Every row gives one point. The ring and each string are closed loops that go straight from each point to the next, and from the last back to the first. Before rounding, they use only three directions, however many columns there are. Count how often each string passes through the ring. Passing back the other way cancels.
In the rows, zero is written as 100.

Ring (6 x 3):
[128 101 112]
[114 121 63]
[111 99 36]
[120 47 45]
[141 36 85]
[144 58 112]
String (27 x 3):
[173 49 79]
[174 30 93]
[186 56 67]
[152 64 76]
[123 60 92]
[98 36 132]
[124 33 142]
[117 50 130]
[106 60 122]
[122 63 146]
[140 77 138]
[160 90 114]
[170 93 72]
[122 81 94]
[104 83 122]
[106 79 104]
[126 81 85]
[100 81 133]
[114 82 143]
[148 83 132]
[169 81 103]
[170 79 84]
[132 74 84]
[175 75 70]
[128 69 85]
[123 70 84]
[160 69 70]
Times through: 2
String (22 x 3):
[108 74 70]
[144 79 46]
[152 64 23]
[148 66 46]
[137 60 60]
[170 58 47]
[176 21 64]
[163 15 95]
[124 26 127]
[104 51 122]
[122 71 95]
[153 82 90]
[172 99 97]
[155 99 81]
[118 82 84]
[83 96 111]
[107 89 86]
[154 107 51]
[154 135 27]
[117 135 20]
[79 112 28]
[74 82 54]
Times through: 2

Ring (7 x 8):
[100 66 140 110 88 66 114 48]
[92 80 119 104 89 97 115 60]
[76 118 80 104 97 131 113 104]
[69 138 69 123 103 109 120 123]
[74 133 79 119 106 99 111 130]
[97 94 119 89 106 102 82 123]
[107 65 146 92 96 77 90 79]
String (29 x 8):
[89 86 120 126 89 62 128 55]
[92 90 115 100 96 100 103 90]
[102 67 136 92 92 94 99 67]
[109 45 160 109 83 50 115 25]
[107 44 164 129 79 18 132 5]
[105 51 155 121 82 37 125 20]
[105 56 147 100 86 75 108 43]
[100 69 132 93 91 98 102 65]
[100 59 138 102 83 87 116 34]
[91 75 121 109 83 94 124 41]
[85 92 104 107 89 109 120 65]
[80 104 88 95 92 142 112 87]
[71 123 74 116 94 123 126 93]
[76 118 87 121 97 98 123 95]
[83 109 96 102 100 115 105 107]
[71 136 67 104 104 138 107 133]
[77 125 80 99 104 133 100 130]
[85 106 100 104 100 107 104 105]
[73 129 81 129 101 87 124 108]
[58 157 55 149 104 82 140 123]
[54 168 41 141 107 107 134 141]
[73 133 71 104 104 133 106 132]
[65 145 58 115 103 133 118 130]
[60 150 50 124 100 130 130 118]
[75 119 85 125 95 94 128 90]
[84 104 102 115 96 91 116 88]
[88 95 104 92 95 124 102 92]
[88 97 109 107 96 96 109 88]
[89 84 119 120 87 73 127 51]
Times through: 1
